Every row gives one point. The points of each table are mixes of a few directions, plus a little noise. Count the directions of each table, and those that both share. Where both have some left over, give the other angles between the two spaces (their principal angles), to ten degrees, smallest first.

First, 4 rows:
[[-32 -20 -35]
 [-19 -12 -23]
 [ 60  31  37]
 [ -7   1  21]]
Second, 7 rows:
[[-53 -52 -10]
 [ 38 -39 -47]
 [ 37  35   7]
 [-26 -13   4]
 [  2  16  11]
 [ 11  14   5]
 [ -8  38  31]]
Directions: first 2, second 2, shared 1; angles 40

First, 8 rows:
[[  4   9  29  -4   4 -14]
 [  1   2   7  -1   1  -3]
 [ -3  -5 -18   3  -2   9]
 [ -8 -16 -54   8  -7  26]
 [ -8 -15 -51   7  -7  25]
 [  1   3   9  -1   1  -4]
 [  7  14  45  -6   6 -22]
 [  5  10  33  -5   4 -16]]
Second (9 x 6):
[[ 21  37  -5  -1 -16  17]
 [ 17   9  15   1   1 -23]
 [ -8 -21 -14   3   8 -16]
 [ 13  12   4   3 -13  30]
 [ 21   4   2   6  -7   3]
 [  3 -10 -10   4   4 -16]
 [-60  -9  -9 -16   9  35]
 [ -9 -19  -7   4   2  12]
 [  1  -3  24  -3  13 -41]]
Directions: first 1, second 4, shared 1

First:
[[-22  15  26  13  -9   4  26 -23   5]
 [ 28 -19   0   2  10 -48   9 -30 -21]
 [  0  35  13   1 -28  11 -39   4  12]
 [ -3  -6 -16 -15  -3  27 -13  34   7]
 [ -6  -4   2   9  15  -6  14 -10  -1]
 [ -4  13 -19   3  14  28 -49  38  21]
 [ -1 -21  21 -13 -19   4   8  13  -3]
 [ 27 -18 -60 -14  28 -19  22  -9 -23]
 [-21   6  35  12  -9   1  22 -19   4]]
Second:
[[-18 -17 -32  -3  40   9 -17  -9 -17]
 [ -3  36  52   4 -11   7  -3 -10 -16]
 [ -6  -1 -20  16   5  19  -7 -17  -8]
 [ 10   1   3   4  -8   1  -4 -14  25]
 [-20 -42 -38   3   2 -27  12   1 -13]
 [ 11 -11   3 -20   8 -17  -2  10  25]
 [ 14  13   9   1 -26   4  15  24   6]
 [ 25  57  55  -3 -26  26   7  30   0]
 [-16 -38 -32  -1  15 -23  -1 -15  -1]]
Directions: first 5, second 5, shared 1; angles 40, 50, 60, 80

First, 10 rows:
[[-15 -14 -17   2   8 -30 -18 -45 -20  -4 -18  29   7  -4]
 [ 10  13  -3  -1  11  33   1   8   9  -9   3  -7   5  -1]
 [ -8  -9 -12 -13 -14 -21  -4 -11   7  -4 -15  -7 -12  10]
 [ 13   8  21   5   1  26  16  43   4   6  28 -20  -1  -3]
 [  6  18   0  -9 -21   8   4  11  36   3 -19 -16  -9  12]
 [ -5   4 -13   4   3 -10 -14 -34   0  -2 -23  22   8  -1]
 [-12  -7 -13  -2  -8 -33 -13 -35  -2   1 -25  19  -1   3]
 [  5  -4   1  -3  11  22   7  21  -7  -9  22 -16  -2  -2]
 [ 13  19  21  12  -7  17  10  26  16  15   6  -3   5  -2]
 [ -6 -29  13   6  15 -13   8  16 -42   2  41  -1   1 -12]]
Second:
[[-15 -24 -15 -26 -27 -60  -6   1   5  11 -15 -20 -41  25]
 [ -7 -12  10  -1 -19 -25   7   3  -1   6   2  -3  -3   1]
 [  5   8 -19  -8  17  11 -13  -3   3  -5  -8  -3 -11   8]
 [  1   1 -33 -22  12  -8 -20  -3   7  -2 -17 -12 -32  22]
 [  4   8  14  15   6  21   7   0  -3  -3  10  10  22 -14]
 [  4   7  24  21   2  24  13   1  -6  -2  15  13  31 -21]
 [-12 -20  10  -6 -29 -41   9   3  -1  10   0  -7 -11   5]
 [ 11  17 -16  -1  28  33 -12  -4   2  -9  -4   3   2   0]
 [  8  13  19  21  12  36   9   0  -5  -5  14  14  33 -21]
 [ 10  17 -13   1  26  33 -10  -3   2  -9  -2   4   5  -1]
 [ -9 -14  20   5 -25 -25  14   3  -3   8   6  -1   5  -5]]
Directions: first 4, second 2, shared 1; angles 40

First, 10 rows:
[[-22   4   3   0   8  19  -2 -12  29  23   2  -8  25 -33  22 -14 -10  -9
   13  -7]
 [ 16 -33  23  -7  26   3  -1   2 -20 -26  25 -15  -7 -18 -36   6 -37   9
   24  -5]
 [-20 -15   3   1  11  26  10  -7   4   5  -3 -20   0 -42   1 -34 -17  -3
   11  -9]
 [ 24  12  -3   4 -12 -28 -14  16  -6 -13  -3  22   9  53 -14  48  24  11
  -30  24]
 [ 35  33 -13   3 -24 -37  10  -9 -29 -25   5  13 -22  35  26 -25  -9 -36
   53 -53]
 [ 16  10 -14  19 -16 -12   2  15 -14 -25 -25   3  11  29 -13  -4  12  -2
  -21   9]
 [-22 -17   8  -5  13  20  -8   4  19  20   0  -5  10 -18 -11  20   9  22
  -32  32]
 [  6  12  -1  -6  -6 -14  -6  -2   3   7   7  13  -4  19  11  18  10  -1
    2  -1]
 [ -8  -4  10 -16   8   0 -12  -3  15  24  18  10  -3   2   3  36  10  15
  -11  17]
 [-26  -2 -17   7  -9  23  19  -3  -2  10 -27 -15 -18 -27  12 -51   9  -5
   -9  -6]]
Second, 11 rows:
[[ 10  -3   3   0   6  -8   9   6  -7   5   9   6 -19  -4  -1  10 -11   5
   19  -2]
 [-19   7  -2  -7  -4  -7 -26 -25  -3 -17 -19  -5  21   9   9 -11  21  -9
  -32  -1]
 [ 23  -7   2   8   5   7  29  27   3  20  21   7 -25 -10 -10  13 -24  10
   36   1]
 [-23   7  -1  -9  -3 -11 -30 -30  -5 -21 -22  -5  23  10  11 -13  23 -11
  -36  -1]
 [ 18  -8  12 -12  21 -48   7  -5 -35  -5  13  19 -60  -6   7  30 -21  11
   41  -8]
 [ 20  -4  -6  22  -8  47  40  46  30  33  24  -4   8 -11 -20  -2 -19   7
   24   7]
 [ 20  -7   3   6   5   3  24  22   0  15  19   7 -24  -8  -7  13 -20   9
   32   1]
 [-26  10  -7  -1 -14  16 -26 -19  13 -12 -23 -14  47  10   3 -25  29 -13
  -47   2]
 [-13   4  -4  -1  -7   8 -12  -9   8  -6 -10  -8  23   5   1 -12  14  -6
  -23   1]
 [ 11  -3  -6  16  -8  41  27  33  28  24  15  -6  14  -6 -15  -6 -11   3
   11   6]
 [-21   5   6 -21   9 -48 -40 -46 -31 -33 -24   5  -8  11  20   2  19  -7
  -24  -8]]
Directions: first 5, second 2, shared 0; angles 30, 70

First (10 x 32):
[[ -8   2  11   6  12   7  14   6 -11   5 -15   2   9   2 -17   4   7  -3
   17   6 -15 -10  22  -5  -5   0  -8   2   6  13 -10  -2]
 [ 23 -12  22  -8  55   7 -23  -3  26 -35  28 -15  15  29  17   4 -21  22
   -2 -52  -3  22 -58 -28 -18 -35  32 -22 -14  -8  -9  25]
 [  3   0 -15   0 -32  -6  -5  -1   5   0   1   5 -16 -11   9  -8  -7   5
  -15  12  13   4  -3  19  10  11  -2   2  -2 -11  16  -7]
 [ -2   2 -16  -2 -26  -7  -2  -4  -1  10   1   3 -11 -12   7  -4   4  -6
  -12  14  12   0   4  12  10  11  -5   7   0  -6   9  -7]
 [ -5   4 -14   2 -33  -5   5   0  -6  10  -8   7 -13 -15  -1  -6   3  -4
   -7  22   8  -4  17  18  11  17 -11   8   4  -3  11 -12]
 [ -4   4 -21  -1 -37  -9  -1  -5  -2  14   0   5 -15 -16   8  -5   5  -9
  -16  19  15  -2   8  17  13  16  -8   9   1  -7  12 -11]
 [  2  -1   9   5   3   6   4   7   2 -11  -7   3   1   4  -7  -3  -9  12
    7   0  -8   2   1   3  -4  -1   1  -6   1   1   2   0]
 [  0  -1  17   3  30   9   5   5  -2  -7  -4  -4  14  12 -11   6   0   3
   16 -12 -15  -3   1 -15 -11 -11   4  -5   1  10 -12   8]
 [ -3   1  16  10   8  12  14  12  -6 -10 -19   6   5   4 -21  -2  -7  13
   19   7 -18  -5  17   3  -8   1  -6  -5   5  10  -2  -3]
 [ -6   1  -9 -15  21 -11 -10 -17  -4  23  21 -12  10   2  15  14  25 -31
   -9 -17  10  -2  -9 -24   2 -10   5  11  -4   2 -18   8]]
Second (10 x 32):
[[ 39 -11  22  -6  15   0 -13   1   8   6  -7   2 -10  24  -3  -6 -25  13
  -10 -22  13  36 -25   9   4 -23   4  -5  -4 -20  57  10]
 [ -6   0  -7  -8  18  -5  -9 -10   4   1  22 -11  10   1  15   9  13 -13
   -5 -17   3  -4 -15 -21  -4  -8  10   1  -5   2 -25   8]
 [ 30  -7  20   5 -10   5   2  11   1   2 -26  13 -16  13 -18 -12 -28  21
   -1   4   5  25   1  26   7  -5  -8  -4   3 -14  60  -2]
 [-20   4 -15  -7  15  -6  -6 -12   1  -1  26 -13  15  -6  18  12  22 -18
   -2 -12  -1 -16  -9 -26  -6  -2  10   3  -4   9 -46   6]
 [ 15  -3  10   4  -9   4   3   7   0   1 -17   8 -10   6 -11  -7 -16  13
    1   6   2  12   4  17   4  -1  -6  -2   3  -7  33  -3]
 [-21   7  -8  13 -29   5  19  10  -9  -5 -17  10  -3 -18 -14  -5   4   5
   12  32 -13 -20  33  15   1  24 -13   2   8  11 -13 -16]
 [  1  -1  -1  -5  12  -3  -7  -6   3   1  11  -6   5   3   8   4   5  -6
   -4 -12   3   2 -11 -11  -2  -7   6   0  -3  -1  -8   6]
 [-15   3 -11  -5  10  -4  -4  -8   1  -1  18  -9  10  -5  12   8  16 -14
   -1  -7  -1 -12  -5 -18  -4   0   6   2  -3   7 -34   4]
 [  1   1   2   5 -10   2   6   6  -3  -1 -11   6  -4  -2  -8  -4  -6   6
    3  10  -3   0   9  10   2   6  -5   0   3   0   9  -5]
 [-25   7 -13   6 -13   1  10   2  -6  -4   1   0   5 -16   0   2  14  -6
    7  17  -9 -23  19  -2  -2  16  -5   3   3  12 -33  -8]]
Directions: first 3, second 2, shared 1; angles 50
